Each row of a before or after table is a point. The points were changed in one or more steps. Then noise was added and the rows were shuffled. The steps act on columns, c1 being the first. What was done? A step turns or swaps two columns, mirrors them in a line or flattens them onto one, adds a multiple of one to another, or multiplies or shifts one. Angles are multiples of 10 degrees, from the lower column toward the higher: turns from -170 to 170, lines from 10 to 170 but not 90. Use the fewest steps. Two steps may share a column if one is a turn and the other turns, adds or multiplies; they go together, in the order done. Otherwise the lowest column goes first.

Before (9 x 3):
|  39 | -56 |  -8 |
| -21 |  -8 | -44 |
| -23 |   5 |  30 |
|  63 | -39 |   0 |
|  50 | -44 |  35 |
|   8 |  33 |  45 |
|   0 |  13 | -54 |
|  64 | -48 |  14 |
|  26 | -15 | -33 |
After (9 x 3):
|  40 |  22 |  46 |
|  68 | -39 |  -9 |
|  27 |   9 | -55 |
|   7 |  -6 | -45 |
|   6 |   3 |  29 |
|  54 | -10 | -34 |
|  80 | -31 |  34 |
|  96 | -28 |   1 |
|  94 | -34 |  11 |
Steps: shift c1 by 30; multiply c2 by 0.7

Before (10 x 8):
|  44 | -24 | -14 | -13 |   9 | -30 |  76 | -44 |
|  46 |   2 | -55 |   0 |   3 |  22 | -20 | -10 |
| -66 | -18 |  -6 | -34 |  22 | -51 |  16 | -16 |
| -59 | -37 | -24 |  45 |  11 |  22 |   0 |   9 |
| -26 | -36 | -18 |  26 |  46 | -10 | -35 | -46 |
|  77 |  -2 |   1 |  36 | -30 | -11 | -22 |  75 |
|  24 | -34 | -10 |   8 | -51 | -11 |  16 | -24 |
| -33 |  -8 |  43 |  40 |   5 |  52 |  -2 |  10 |
|  36 |  -3 | -52 |  51 |  -4 |  12 | -72 | -16 |
|  56 |  33 |  12 |  53 | -44 |  -1 |  49 |  13 |
After (10 x 8):
| -13 | -65 |  60 |  12 |  -4 | -49 | -12 | -14 |
|  16 |  -5 | -51 | -24 |   6 | -58 |   4 |   6 |
| -57 |  57 |   7 |  26 | -44 | -47 |   0 |  33 |
|  64 |   3 | -17 |  27 |  23 |  54 |   7 | -29 |
| -36 |  57 |  30 |  20 |  11 |  29 |  22 | -49 |
| -20 |  -4 |  18 |  14 | -52 |   0 |  16 |   0 |
|  65 | -17 |   2 |   3 |  12 | -53 |  11 |   5 |
| -73 | -20 |  25 |  25 | -31 | -24 |  -3 |  89 |
|  32 | -49 |   9 |  21 |  46 | -17 |   8 | -69 |
| -24 | -14 |  66 | -20 |   3 |  -9 |  -4 | -11 |
Steps: turn c1 and c3 by 160 degrees; turn c2 and c7 by -60 degrees; multiply c7 by 0.4; mirror c4 and c6 in the line at 150 degrees; add -0.5 times c5 to c8
